Every row gives one point. The points of each table are mixes of a few directions, plus a little noise. How many directions does each table use, and how many do they share? Where both have some left over, give the other angles between the two spaces (their principal angles), to ten degrees, smallest first.

First (5 x 3):
[[-0.20  0.50  0.63]
 [-0.19 -0.19 -0.16]
 [ 0.10 -0.40 -0.47]
 [-0.05  0.11  0.13]
 [ 0.36 -0.02 -0.13]]
Second (5 x 3):
[[ 0.12 -0.28  0.12]
 [-0.11 -0.45  0.00]
 [ 0.42  0.42  0.19]
 [ 0.12 -0.06  0.09]
 [-0.55  0.38 -0.41]]
Directions: first 2, second 2, shared 1; angles 70

First (8 x 6):
[[ 0.29 -0.24  0.07  0.41  0.27 -0.08]
 [-0.50  0.31  0.07 -0.60 -0.06 -0.15]
 [-0.52  0.41 -0.11 -0.75 -0.41  0.07]
 [ 0.34 -0.32  0.15  0.57  0.43 -0.18]
 [-0.02 -0.04  0.07  0.06  0.15 -0.09]
 [ 0.18  0.03 -0.29  0.04 -0.41  0.34]
 [-0.23  0.16 -0.02 -0.30 -0.10 -0.02]
 [ 0.44 -0.29 -0.03  0.56  0.14  0.07]]
Second (9 x 6):
[[-0.32  0.11  0.15 -0.31  0.12 -0.23]
 [-0.12  0.20 -0.22 -0.31 -0.38  0.23]
 [-0.15 -0.12  0.38  0.08  0.55 -0.42]
 [-0.03  0.09 -0.18 -0.14 -0.33  0.21]
 [-0.35  0.29 -0.08 -0.52 -0.32  0.07]
 [-0.19 -0.13  0.48  0.09  0.74 -0.58]
 [ 0.23 -0.14 -0.02  0.28  0.04  0.07]
 [ 0.58 -0.26 -0.30  0.57 -0.23  0.39]
 [ 0.33 -0.12 -0.23  0.30 -0.19  0.26]]
Directions: first 2, second 2, shared 2

First (8 x 9):
[[-0.14  0.11  0.00  0.38 -0.25 -0.31  0.11  0.15 -0.34]
 [ 0.15  0.00 -0.18 -0.23  0.32  0.20 -0.03 -0.28  0.47]
 [ 0.07 -0.24 -0.37 -0.22  0.12  0.19  0.00 -0.67  0.79]
 [-0.14  0.13  0.22  0.28 -0.29 -0.23  0.04  0.34 -0.55]
 [ 0.12 -0.24 -0.38 -0.34  0.24  0.25 -0.02 -0.70  0.90]
 [-0.06 -0.15  0.38 -0.16 -0.25  0.09 -0.18  0.36 -0.37]
 [ 0.06  0.35  0.16  0.17  0.18 -0.11  0.05  0.45 -0.43]
 [-0.07  0.10  0.20  0.15 -0.15 -0.13  0.00  0.32 -0.45]]
Second (9 x 9):
[[ 0.01  0.01  0.00 -0.01  0.02  0.01  0.00  0.00  0.01]
 [-0.34 -0.20  0.11  0.43 -0.76 -0.35  0.09  0.08 -0.47]
 [-0.02 -0.01  0.01  0.03 -0.05 -0.02  0.01  0.00 -0.03]
 [ 0.04  0.02 -0.01 -0.04  0.08  0.04 -0.01 -0.01  0.05]
 [ 0.20  0.12 -0.06 -0.25  0.45  0.21 -0.06 -0.05  0.28]
 [ 0.55  0.32 -0.17 -0.69  1.22  0.56 -0.15 -0.12  0.75]
 [-0.05 -0.03  0.02  0.07 -0.12 -0.05  0.01  0.01 -0.07]
 [ 0.07  0.04 -0.02 -0.08  0.14  0.07 -0.02 -0.01  0.09]
 [-0.45 -0.25  0.14  0.56 -0.99 -0.45  0.12  0.10 -0.61]]
Directions: first 3, second 1, shared 1

First (11 x 11):
[[-0.22  0.00 -0.13  0.11  0.20  0.24 -0.19 -0.03 -0.20 -0.31  0.13]
 [-0.30  0.24 -0.30  0.10  0.02  0.42 -0.10 -0.04 -0.08 -0.33  0.18]
 [-0.19 -0.11  0.21  0.04  0.20 -0.08 -0.11  0.18 -0.05 -0.03 -0.11]
 [-0.17  0.04  0.51 -0.26  0.47 -0.54  0.09 -0.18 -0.43  0.64  0.38]
 [ 0.16 -0.56  0.05  0.24  0.12  0.03 -0.30  0.27  0.07 -0.46 -0.45]
 [ 0.84 -0.29 -0.24 -0.08 -0.18 -0.19  0.13 -0.51 -0.10  0.14  0.16]
 [ 0.50  0.06 -0.04 -0.11 -0.63 -0.18  0.34  0.07  0.55  0.30 -0.34]
 [-0.20  0.70 -0.08 -0.33 -0.07 -0.04  0.36 -0.45 -0.22  0.60  0.70]
 [ 0.25  0.11 -0.66  0.17 -0.46  0.57 -0.01 -0.12  0.26 -0.52 -0.06]
 [-0.34 -0.06  0.19  0.12  0.08  0.06 -0.14  0.41  0.15 -0.19 -0.32]
 [-0.31 -0.13  0.49 -0.01  0.24 -0.29 -0.07  0.39  0.04  0.16 -0.27]]
Second (10 x 11):
[[ 0.32 -0.29 -0.40 -0.06 -0.30  0.05  0.16 -0.08  0.39 -0.01 -0.28]
 [-0.84  0.14 -0.31 -0.29 -0.08  0.05  0.40  0.10  0.60  0.41 -0.37]
 [-0.99  0.37  0.16 -0.20  0.47 -0.01  0.06  0.03 -0.22  0.33  0.30]
 [ 0.20  0.00  0.14  0.22 -0.29  0.11 -0.12  0.39  0.25 -0.32 -0.35]
 [ 0.43  0.09  0.39  0.23 -0.04 -0.12 -0.19  0.02 -0.29 -0.20  0.07]
 [-0.24  0.40  0.64  0.33 -0.07  0.07 -0.26  0.62 -0.03 -0.34 -0.22]
 [ 0.81 -0.24  0.06  0.17 -0.03 -0.04 -0.23 -0.18 -0.35 -0.28  0.23]
 [-0.26 -0.02 -0.28 -0.36  0.32 -0.20  0.29 -0.62 -0.21  0.55  0.38]
 [ 0.19 -0.36 -0.41 -0.06  0.00  0.20 -0.07 -0.01  0.09 -0.16  0.07]
 [ 0.39 -0.10  0.00  0.02  0.02 -0.11 -0.03 -0.26 -0.22  0.01  0.17]]
Directions: first 4, second 4, shared 2; angles 30, 70

First (8 x 14):
[[-0.33  0.37 -0.26  0.14 -0.45  0.38  0.20  0.03  0.07  0.05 -0.23  0.00
  -0.30  0.35]
 [ 0.18 -0.32  0.42  0.17 -0.38 -0.39  0.09 -0.09 -0.31  0.12  0.41 -0.84
  -0.26 -0.10]
 [-0.20  0.33 -0.45 -0.07  0.14 -0.03 -0.04  0.14  0.08  0.16  0.00  0.05
  -0.13 -0.08]
 [ 0.24 -0.06  0.60 -0.09  0.04 -0.15 -0.22 -0.02 -0.25  0.35  0.04  0.19
   0.15  0.26]
 [ 0.70  0.16  0.28  0.00  0.32  0.65 -0.07 -0.30  0.43 -0.46  0.06  0.38
   0.92 -1.04]
 [-0.04  0.07 -0.25 -0.11  0.29 -0.06 -0.08  0.09  0.09 -0.01  0.00  0.15
   0.07 -0.15]
 [-0.34 -0.27 -0.45 -0.12  0.31 -0.62 -0.04  0.23 -0.13  0.08  0.11 -0.22
  -0.38  0.16]
 [-0.22 -0.27  0.10  0.09 -0.26  0.26  0.18 -0.05  0.01 -0.29 -0.37  0.31
  -0.09  0.59]]
Second (9 x 14):
[[ 0.03  0.02  0.03 -0.03  0.03  0.00  0.06  0.03  0.03  0.02 -0.01 -0.04
   0.00  0.01]
 [ 0.62  0.40  0.43 -0.30  0.57  0.28  0.83  0.16  0.27  0.22  0.25 -0.79
   0.02  0.41]
 [-0.43 -0.26 -0.29  0.21 -0.40 -0.20 -0.56 -0.09 -0.19 -0.15 -0.18  0.53
   0.00 -0.29]
 [-0.72 -0.41 -0.46  0.36 -0.64 -0.32 -0.94 -0.19 -0.28 -0.24 -0.29  0.89
  -0.03 -0.47]
 [ 0.40  0.24  0.26 -0.19  0.35  0.17  0.54  0.10  0.16  0.13  0.17 -0.50
   0.00  0.26]
 [ 0.05  0.03  0.03 -0.03  0.06  0.02  0.07  0.01  0.02  0.02  0.03 -0.06
   0.00  0.03]
 [ 0.21  0.14  0.14 -0.11  0.19  0.11  0.27  0.05  0.10  0.07  0.08 -0.26
   0.00  0.15]
 [ 0.25  0.14  0.18 -0.13  0.22  0.10  0.32  0.06  0.11  0.09  0.10 -0.31
   0.00  0.17]
 [-0.44 -0.26 -0.30  0.22 -0.39 -0.20 -0.59 -0.09 -0.19 -0.17 -0.17  0.56
   0.00 -0.29]]
Directions: first 5, second 1, shared 0; angles 70
